Each row is a point. Two turns around zero, p and q, are shown by what they do to some points. Write where each new point lands after one turn and then the other. Backwards means that the second turn is done in reverse. Each puzzle has new turns, and all numbers are rounded.

Turn p:
[-0.52 -0.26  0.72] => [-0.92  0.01 -0.05]
[ 0.29 -0.18 -0.14] => [ 0.23 -0.27 -0.12]
[-0.07  0.23 -0.45] => [ 0.38  0.34 -0.04]
[0.09 0.15 0.20] => [-0.08 -0.07  0.25]
[ 0.21  0.06 -0.33] => [ 0.39 -0.01 -0.03]
Turn q:
[ 0.00 -0.07 -0.18] => [ 0.09 -0.09 -0.14]
[ 0.67 -0.21  0.57] => [0.47 0.42 0.65]
[ 0.01  0.53 -0.11] => [-0.28  0.36 -0.29]
[-0.45 -0.10 -0.06] => [-0.26 -0.38 -0.05]
[-0.22 -0.15 -0.22] => [-0.02 -0.30 -0.17]
Where do these land?
p, then q: [ 0.02 -0.30 -0.15] => [ 0.20 -0.11 -0.25]
p, then q backwards: [-0.38 -0.41 -0.13] => [-0.09  0.40 -0.40]
p, then q: [0.13 0.16 0.53] => [-0.23 -0.27  0.45]
q, then p backwards: [ 0.24  0.54 -0.25] => [-0.55 -0.11 -0.31]

Turn p:
[-0.25 -0.22  0.36 -0.12] => [-0.36  0.03  0.32 -0.14]
[ 0.61  0.03 -0.03  0.53] => [ 0.51 -0.59 -0.15 -0.15]
[0.30 0.28 0.16 0.05] => [ 0.38 -0.10  0.20  0.05]
[-0.18 -0.09 -0.51 -0.56] => [-0.12  0.67 -0.38 -0.04]
[-0.49 -0.01 -0.43  0.00] => [-0.37  0.19 -0.39  0.32]
[0.00 0.00 0.45 0.10] => [-0.05 -0.21  0.41 -0.05]
Turn q:
[ 0.10 -0.51 -0.02 -0.19] => [ 0.04 -0.09 -0.26 -0.48]
[-0.21 -0.24  0.01  0.35] => [-0.18 -0.41 -0.15  0.07]
[ 0.33 -0.07  0.13 -0.06] => [ 0.18 -0.02  0.20 -0.25]
[-0.47  0.53  0.33 -0.36] => [-0.54  0.58  0.22  0.26]
[-0.21 -0.16 -0.02 -0.21] => [-0.17  0.12 -0.23 -0.12]
[ 0.46  0.46 -0.43  0.48] => [ 0.68 -0.19  0.24  0.53]
Where do these land?
p, then q backwards: [ 0.20  0.37  0.43 -0.66] => [ 0.54  0.57  0.20 -0.37]
q, then p: [-0.09  0.00 -0.46  0.23] => [ 0.12 -0.28 -0.41 -0.10]
q, then p backwards: [ 0.22  0.45 -0.32  0.46] => [0.08 0.70 0.09 0.25]
p, then q: [-0.21 -0.15  0.30 -0.30] => [-0.40  0.22  0.18  0.08]
q, then p: [-0.40 -0.47  0.01  0.15] => [-0.43  0.22 -0.42 -0.04]
p, then q backwards: [ 0.08 -0.36 -0.30  0.23] => [-0.18 -0.48 -0.13  0.00]
q, then p backwards: [ 0.21  0.16  0.34 -0.11] => [ 0.02 -0.02  0.37 -0.24]
